Every row gives one point. To make a cloud, some directions were put in groups of two or more. Within a group, all points are equally far from the middle, so they leave a hole (a ring in 2 directions, a hollow ball in 3). The other directions are filled evenly. Then the cloud was stretched, turned, moved and blurred a little. How many holes are there, and how many directions does each take, smallest first?
In the rows, zero is written as 128.

Cloud (20 x 3):
[126 88 139]
[174 88 126]
[127 141 128]
[150 87 106]
[134 92 95]
[92 132 131]
[127 89 132]
[140 95 100]
[157 88 102]
[129 138 163]
[111 152 120]
[140 126 146]
[140 78 116]
[114 91 140]
[162 103 127]
[160 89 89]
[143 141 116]
[147 81 116]
[141 68 80]
[140 162 107]
Holes: 0

Cloud (20 x 3):
[124 117 130]
[94 186 119]
[148 145 130]
[112 93 142]
[127 90 95]
[102 110 109]
[101 110 96]
[91 77 118]
[173 108 107]
[77 153 144]
[82 80 132]
[104 118 142]
[133 149 119]
[114 127 125]
[117 100 110]
[134 175 131]
[185 136 85]
[103 165 142]
[148 123 127]
[88 115 121]
Holes: 0

Cloud (31 x 4):
[132 102 140 93]
[139 132 137 181]
[110 93 149 152]
[131 87 136 169]
[129 78 124 176]
[124 154 167 159]
[107 158 129 142]
[163 145 156 134]
[94 85 112 129]
[154 121 152 159]
[147 77 125 164]
[123 170 145 133]
[141 80 142 125]
[115 137 141 179]
[100 117 129 183]
[126 177 165 138]
[100 74 117 168]
[157 123 152 157]
[145 130 142 175]
[104 127 118 117]
[115 166 166 151]
[143 97 128 107]
[114 111 145 173]
[98 89 109 124]
[96 86 112 126]
[137 80 96 130]
[145 153 127 150]
[90 134 144 162]
[92 86 119 127]
[156 102 106 134]
[161 125 148 109]
Holes: 1 (3)

Cloud (51 x 6):
[87 156 155 142 149 91]
[98 144 131 149 139 78]
[95 113 161 86 116 107]
[96 123 171 123 130 124]
[123 131 110 106 81 84]
[168 103 129 115 122 100]
[126 171 111 165 132 116]
[116 121 96 110 114 92]
[164 138 96 78 130 123]
[84 125 128 140 138 107]
[119 149 146 94 164 143]
[144 103 131 96 146 76]
[127 155 130 131 146 65]
[167 149 105 86 132 123]
[113 130 114 141 166 106]
[132 139 119 95 75 118]
[128 140 85 105 160 127]
[111 101 150 118 105 103]
[109 154 81 110 90 116]
[148 86 117 91 122 132]
[72 181 140 149 122 108]
[116 149 155 142 103 95]
[72 179 115 120 95 126]
[125 127 95 77 114 105]
[109 139 127 134 81 131]
[145 152 125 84 92 115]
[112 159 118 70 122 95]
[117 182 102 108 150 145]
[143 115 158 87 141 76]
[105 150 167 100 107 107]
[126 158 144 74 123 105]
[124 131 92 77 131 116]
[127 117 121 117 85 135]
[90 188 100 151 129 96]
[111 172 111 78 127 124]
[120 163 160 126 144 123]
[136 131 151 84 140 148]
[104 167 77 127 135 124]
[172 126 105 95 120 142]
[119 88 136 90 154 135]
[113 162 156 140 157 119]
[128 115 109 82 125 82]
[128 140 149 150 162 122]
[162 161 126 121 145 118]
[152 95 128 70 153 112]
[148 164 117 143 120 138]
[120 166 74 112 138 133]
[83 177 105 111 146 103]
[130 134 116 111 105 166]
[81 123 147 117 115 87]
[95 199 96 138 134 118]
Holes: 1 (6)

Cloud (75 x 8):
[101 111 103 96 166 114 125 157]
[142 79 147 124 173 117 142 173]
[110 138 158 143 78 147 124 88]
[97 139 173 98 105 159 125 124]
[111 96 103 186 139 132 145 112]
[143 113 124 153 192 121 128 159]
[89 117 87 153 137 164 164 148]
[84 139 145 148 116 186 136 136]
[116 83 158 106 117 133 157 168]
[104 126 123 137 165 165 143 181]
[119 90 83 129 173 116 127 155]
[93 165 93 161 107 157 131 108]
[128 129 90 86 143 115 134 120]
[139 121 155 160 133 185 148 134]
[154 152 99 146 131 120 163 184]
[136 116 114 183 118 120 115 135]
[127 147 89 124 99 120 89 154]
[167 77 154 97 118 135 102 145]
[138 161 160 159 87 149 168 137]
[118 157 85 157 121 135 114 168]
[70 93 137 141 123 123 155 121]
[107 135 87 168 115 157 168 127]
[132 139 168 179 124 118 176 146]
[137 114 145 190 101 142 135 128]
[96 129 109 134 104 111 112 161]
[109 131 180 158 167 171 158 114]
[140 148 100 186 109 116 167 154]
[199 106 149 136 141 115 143 124]
[166 172 101 108 112 126 102 114]
[122 83 162 112 133 139 155 95]
[163 119 134 91 118 157 118 107]
[80 128 136 113 100 139 122 92]
[156 123 105 151 99 92 153 113]
[161 131 156 78 154 130 127 145]
[110 133 113 116 129 89 124 153]
[130 117 89 127 119 118 180 162]
[135 119 129 114 87 162 140 101]
[106 113 147 117 130 152 95 83]
[172 165 182 160 124 131 124 114]
[113 101 140 118 103 185 130 135]
[142 131 174 131 138 125 164 92]
[156 107 120 118 189 140 118 151]
[139 167 109 163 142 123 96 118]
[143 179 115 110 116 138 140 106]
[142 153 109 145 100 98 95 112]
[159 158 105 130 146 155 100 130]
[132 157 111 173 103 102 169 143]
[164 165 151 154 128 144 144 177]
[140 119 134 143 107 183 151 146]
[143 164 157 162 111 165 170 127]
[151 157 174 120 149 119 107 149]
[88 170 159 136 138 141 151 100]
[114 123 91 158 86 131 129 98]
[106 167 91 171 87 124 141 135]
[127 120 73 103 130 155 130 158]
[144 123 158 115 121 156 79 121]
[115 134 74 133 77 113 121 129]
[136 139 168 146 186 120 114 115]
[121 130 156 106 148 150 80 132]
[118 96 169 126 155 137 132 176]
[140 154 102 138 161 157 115 109]
[110 184 140 145 136 118 129 88]
[157 72 136 115 174 108 126 150]
[150 135 188 119 159 141 153 158]
[129 97 95 106 143 90 141 158]
[140 110 176 150 132 118 182 121]
[138 149 137 168 170 110 116 143]
[143 106 141 127 152 177 158 160]
[116 130 90 123 168 158 120 161]
[122 120 83 182 111 133 163 131]
[131 93 170 99 153 136 101 99]
[150 75 167 123 99 120 152 121]
[118 118 159 173 138 105 130 142]
[170 140 120 156 177 114 136 110]
[133 147 123 177 134 117 181 104]
Holes: 2 (4, 4)

Cloud (90 x 9):
[146 111 108 116 121 187 138 108 82]
[73 99 116 155 143 198 172 116 126]
[148 104 99 173 142 192 125 133 147]
[171 138 132 154 137 164 129 141 113]
[92 122 83 146 161 149 153 75 121]
[147 107 126 144 137 128 122 138 77]
[119 96 153 113 101 96 147 177 136]
[101 99 155 186 96 113 137 150 167]
[126 116 80 159 104 150 121 103 115]
[112 117 94 132 111 130 137 86 148]
[122 78 142 170 111 137 127 91 88]
[100 153 143 98 154 138 140 171 140]
[86 141 113 114 151 117 126 195 157]
[84 97 136 127 146 148 115 88 88]
[93 129 130 191 116 100 150 135 140]
[177 140 128 92 161 94 121 123 124]
[149 115 82 151 147 149 153 116 155]
[138 116 78 59 149 138 134 147 96]
[146 119 137 147 144 79 97 127 136]
[139 117 135 162 76 103 133 176 115]
[156 142 144 107 117 115 101 130 87]
[149 128 139 124 146 120 137 75 154]
[132 144 185 135 148 122 100 124 116]
[107 163 150 175 133 159 157 117 136]
[125 158 189 106 119 141 143 114 133]
[161 100 140 147 179 140 142 84 133]
[126 143 115 104 152 110 147 103 93]
[77 149 89 146 150 170 143 130 91]
[124 133 108 95 138 193 117 149 103]
[90 124 148 147 114 125 115 72 111]
[148 111 171 127 171 139 134 88 121]
[118 144 123 173 125 184 130 134 111]
[110 100 107 107 116 139 159 142 169]
[107 154 159 135 120 143 116 137 163]
[161 102 143 171 102 153 129 131 145]
[138 145 80 83 115 162 142 142 87]
[142 78 150 137 159 160 145 141 130]
[158 107 154 142 177 128 121 92 124]
[139 172 98 138 169 182 117 124 101]
[94 124 72 166 145 164 136 136 158]
[82 134 154 139 137 131 139 165 171]
[121 96 106 79 133 120 144 144 94]
[87 149 95 137 132 198 126 150 107]
[127 90 106 96 155 110 134 173 123]
[118 111 139 166 139 140 107 97 151]
[119 172 128 139 99 121 138 158 164]
[115 139 174 108 161 141 134 100 146]
[92 106 100 110 179 145 154 84 140]
[102 116 149 193 118 124 122 163 153]
[162 103 90 122 147 122 142 147 134]
[114 122 100 96 112 162 167 121 173]
[114 146 143 154 139 108 150 83 136]
[78 112 145 198 128 142 148 131 132]
[83 118 109 159 98 182 116 134 87]
[127 119 108 154 81 152 127 137 131]
[109 79 126 156 136 163 137 128 90]
[125 87 162 148 137 160 168 145 135]
[109 102 136 185 102 118 125 112 149]
[99 106 165 139 173 121 153 147 163]
[116 130 123 110 101 97 117 80 85]
[92 162 149 90 97 116 137 163 116]
[127 161 113 111 151 109 116 91 106]
[146 124 109 109 126 125 158 121 175]
[132 130 178 99 100 117 153 166 156]
[111 131 124 153 200 160 159 113 165]
[132 89 66 135 129 137 137 108 100]
[88 162 148 152 168 107 128 141 154]
[135 162 123 157 157 146 153 109 132]
[83 112 160 190 146 134 153 128 141]
[152 86 132 130 124 114 158 149 140]
[75 110 113 146 183 164 133 113 107]
[122 106 163 128 81 137 126 151 130]
[151 161 83 101 142 164 152 104 146]
[119 127 91 108 181 142 142 105 86]
[119 129 161 112 86 143 125 128 135]
[122 195 117 125 146 146 124 156 109]
[70 121 78 160 144 153 117 166 123]
[129 113 106 186 150 143 147 128 158]
[81 102 130 120 143 183 166 116 105]
[149 160 140 129 157 189 137 113 114]
[133 77 135 153 112 95 152 120 117]
[129 132 125 96 91 145 146 163 118]
[141 123 139 82 153 141 121 102 112]
[129 152 65 127 143 118 133 124 136]
[131 89 136 166 96 128 175 131 171]
[127 110 139 107 125 127 98 126 103]
[73 91 121 103 128 165 157 138 119]
[128 128 113 157 119 131 165 79 131]
[92 92 85 96 139 155 161 149 111]
[127 161 105 153 143 159 140 85 119]
Holes: 1 (6)

Cloud (104 x 9):
[141 148 130 90 150 132 168 147 151]
[156 148 100 126 130 122 101 111 143]
[137 107 109 63 138 102 108 143 118]
[100 141 105 115 121 154 114 102 151]
[126 108 138 130 119 78 145 89 159]
[116 147 168 135 136 116 157 201 110]
[140 169 120 177 129 79 117 143 156]
[155 115 119 102 128 135 113 177 146]
[163 147 111 136 96 124 121 161 132]
[140 162 88 161 94 136 137 154 137]
[76 138 131 115 112 143 97 123 107]
[119 143 109 90 115 125 120 174 68]
[76 102 125 89 132 132 120 150 153]
[91 139 158 113 115 93 160 77 123]
[92 131 152 155 116 43 107 126 123]
[129 158 167 132 128 74 165 124 135]
[154 101 169 125 155 110 151 162 134]
[125 116 153 94 156 95 88 134 106]
[116 165 145 125 81 121 132 95 118]
[113 160 156 104 155 142 111 199 114]
[153 138 99 102 128 163 100 161 122]
[120 140 114 131 76 148 119 115 115]
[96 128 164 137 163 91 117 126 86]
[101 136 157 104 168 100 147 159 142]
[66 146 105 112 103 99 99 164 120]
[101 102 199 134 161 117 127 134 131]
[107 132 143 70 96 104 149 156 118]
[118 168 121 153 136 110 163 138 162]
[146 104 152 118 130 142 166 160 113]
[83 140 125 109 123 49 130 91 114]
[166 147 168 143 122 138 104 144 148]
[152 153 137 132 126 92 118 201 146]
[122 124 115 134 139 118 149 100 92]
[124 124 170 174 114 126 102 138 121]
[117 124 132 92 140 141 88 138 112]
[152 144 151 178 118 116 133 158 124]
[78 140 96 102 124 91 91 116 125]
[84 110 150 146 126 57 161 125 127]
[99 113 163 191 154 98 130 157 115]
[131 170 135 185 124 97 131 107 179]
[115 100 138 145 98 73 158 109 144]
[114 122 100 141 82 79 108 116 115]
[90 114 165 129 172 103 91 129 117]
[101 112 148 128 87 144 110 118 106]
[80 126 116 117 157 123 126 155 168]
[115 153 157 120 125 164 138 156 120]
[141 181 91 104 96 109 113 154 117]
[131 146 149 123 99 107 162 85 131]
[156 127 120 136 161 79 150 150 136]
[144 127 164 158 158 127 136 119 172]
[110 134 162 115 129 81 146 185 127]
[153 101 109 99 96 127 122 142 96]
[118 158 133 164 88 134 98 165 133]
[134 157 124 155 118 65 131 139 130]
[146 93 154 133 112 78 122 114 113]
[86 122 163 106 120 108 140 173 101]
[109 169 119 120 157 173 103 169 149]
[123 104 133 97 129 134 120 153 161]
[134 138 172 114 145 108 108 192 111]
[138 158 97 106 146 88 137 121 150]
[91 85 154 147 121 65 162 108 103]
[142 145 113 145 146 120 119 92 116]
[89 153 151 110 135 53 131 103 126]
[102 183 127 169 128 102 142 136 175]
[121 118 165 140 134 127 127 184 183]
[128 185 155 118 123 139 105 137 102]
[164 119 116 138 141 129 135 127 119]
[148 139 95 145 126 157 115 159 123]
[95 122 103 85 138 148 107 117 114]
[128 173 112 78 82 95 108 76 120]
[157 190 124 122 129 103 138 118 165]
[94 166 120 89 124 106 151 165 105]
[133 104 147 138 180 97 115 113 125]
[127 158 84 118 102 114 92 143 150]
[104 187 123 103 96 126 113 128 132]
[75 106 115 100 126 76 152 164 134]
[104 163 130 75 147 128 122 144 136]
[128 176 99 104 117 99 101 90 141]
[105 167 161 119 152 100 113 122 179]
[102 177 173 109 129 79 130 115 119]
[128 100 146 82 162 83 101 108 92]
[88 152 166 123 106 104 92 154 134]
[104 130 99 149 127 83 148 106 122]
[153 153 116 120 130 120 91 137 102]
[138 123 164 116 125 91 114 178 129]
[116 142 161 84 144 110 117 101 155]
[76 132 99 120 127 81 108 166 125]
[156 118 135 89 100 131 158 150 133]
[151 148 137 140 110 116 92 160 131]
[79 85 185 131 126 68 151 115 135]
[85 179 99 129 116 134 112 124 153]
[122 168 171 154 146 150 113 129 113]
[192 162 137 141 156 114 116 98 137]
[111 168 116 85 134 99 92 133 116]
[128 127 141 120 125 128 80 126 108]
[130 165 95 130 89 137 134 142 98]
[131 179 87 107 143 90 137 133 119]
[130 176 107 110 89 87 113 94 117]
[132 178 139 105 178 78 106 146 126]
[104 127 184 148 138 118 139 152 178]
[120 123 145 152 176 97 148 114 152]
[63 127 158 126 148 89 108 160 152]
[95 95 151 125 174 109 125 136 143]
[138 110 132 65 115 139 127 175 126]
Holes: 1 (6)

Cloud (106 x 9):
[77 141 123 160 119 163 87 146 153]
[134 166 142 126 113 129 169 175 154]
[145 114 119 121 79 148 158 136 114]
[125 154 143 115 104 150 203 164 121]
[97 144 151 137 125 104 183 152 134]
[115 89 146 91 124 98 127 133 164]
[150 102 151 125 85 91 140 154 163]
[140 142 111 113 113 158 150 137 126]
[131 91 162 107 80 160 123 179 169]
[132 164 192 147 122 129 147 109 130]
[163 169 138 163 102 123 153 145 95]
[128 126 177 159 113 102 108 143 132]
[104 139 150 152 102 118 73 142 137]
[118 125 106 99 127 110 163 161 167]
[67 146 121 181 107 168 94 147 139]
[135 103 150 148 93 153 141 133 117]
[144 89 89 126 112 110 114 129 182]
[87 93 105 126 99 147 103 130 174]
[102 166 127 129 131 117 102 131 141]
[159 110 109 131 159 77 132 106 132]
[136 91 150 106 56 127 122 165 132]
[109 136 137 159 142 167 120 154 122]
[141 200 114 158 104 151 162 149 116]
[90 127 121 158 109 145 131 173 142]
[117 180 132 146 139 128 117 123 128]
[88 132 144 158 106 153 103 168 135]
[111 118 157 161 127 112 104 139 165]
[151 157 171 141 106 102 144 144 94]
[101 107 162 128 77 156 111 173 151]
[147 112 162 134 96 154 120 143 139]
[116 98 136 134 146 101 142 118 159]
[188 102 141 75 104 119 152 186 97]
[128 101 154 125 118 85 84 148 159]
[167 83 137 119 83 97 104 131 103]
[130 167 146 96 105 85 142 134 152]
[155 77 83 126 125 124 120 117 150]
[129 165 104 136 140 121 96 133 148]
[148 162 148 119 100 154 141 179 96]
[171 157 83 97 127 110 110 138 127]
[118 118 112 157 157 116 131 124 166]
[131 152 149 143 123 113 188 120 118]
[161 114 94 111 118 158 141 145 115]
[109 170 154 151 141 76 108 114 131]
[112 145 177 192 87 119 148 140 161]
[139 153 90 114 114 124 95 145 106]
[139 153 124 96 108 161 164 161 120]
[192 110 138 127 114 78 143 116 124]
[156 112 114 110 103 149 178 179 161]
[151 112 122 101 112 141 160 180 117]
[146 170 137 144 125 99 180 156 112]
[113 104 152 143 135 102 149 109 137]
[73 126 148 114 137 158 139 127 153]
[150 136 134 129 76 106 128 140 139]
[89 104 110 156 141 121 112 123 116]
[125 138 161 165 109 194 94 174 115]
[99 96 186 173 111 149 170 147 144]
[154 151 136 119 135 102 99 109 113]
[152 104 145 141 72 89 139 162 159]
[140 126 123 144 131 100 134 130 100]
[168 116 113 85 101 112 138 155 97]
[117 98 111 117 77 169 103 155 157]
[190 154 170 124 93 109 135 143 89]
[144 135 132 120 96 138 116 116 111]
[123 163 129 130 128 122 153 128 99]
[119 184 158 145 90 103 120 124 114]
[126 199 167 168 139 148 164 122 108]
[147 109 147 125 104 90 104 128 154]
[126 117 146 92 108 127 156 151 131]
[110 126 123 86 136 116 170 154 181]
[125 125 155 103 73 168 159 145 148]
[128 131 165 166 127 105 141 105 149]
[100 112 117 125 130 115 121 145 110]
[130 151 214 160 103 136 122 138 136]
[116 148 153 127 140 121 130 124 102]
[104 72 169 126 79 144 135 163 198]
[120 111 170 114 90 134 101 178 93]
[121 185 107 133 146 154 108 121 106]
[162 105 88 132 139 81 122 138 114]
[92 112 157 128 97 141 97 144 150]
[142 134 134 100 108 103 134 110 148]
[87 151 153 163 92 157 173 128 145]
[170 134 151 133 100 90 97 112 115]
[136 175 136 157 146 139 171 135 87]
[121 141 166 128 92 107 133 147 122]
[120 181 115 134 121 140 117 149 152]
[119 163 182 165 105 125 135 145 173]
[112 88 146 122 130 75 102 127 149]
[170 132 117 136 106 157 159 168 138]
[158 98 158 151 95 97 136 132 149]
[105 111 100 153 110 143 95 146 163]
[124 161 114 144 147 131 168 111 119]
[113 175 174 143 89 126 114 156 114]
[122 144 186 170 141 107 125 105 147]
[165 153 154 96 87 117 152 143 84]
[144 170 87 129 149 119 152 131 169]
[166 156 126 153 89 147 183 120 131]
[78 149 123 135 109 146 96 154 139]
[106 178 160 140 66 174 149 142 137]
[135 182 141 130 100 95 172 134 113]
[156 93 155 112 103 99 193 144 139]
[171 129 128 122 139 120 145 139 133]
[106 96 176 130 92 124 129 163 180]
[161 165 72 127 145 97 145 120 146]
[127 139 68 96 148 113 160 136 152]
[188 106 118 124 127 114 187 146 144]
[89 120 80 121 130 168 150 131 147]
Holes: 0
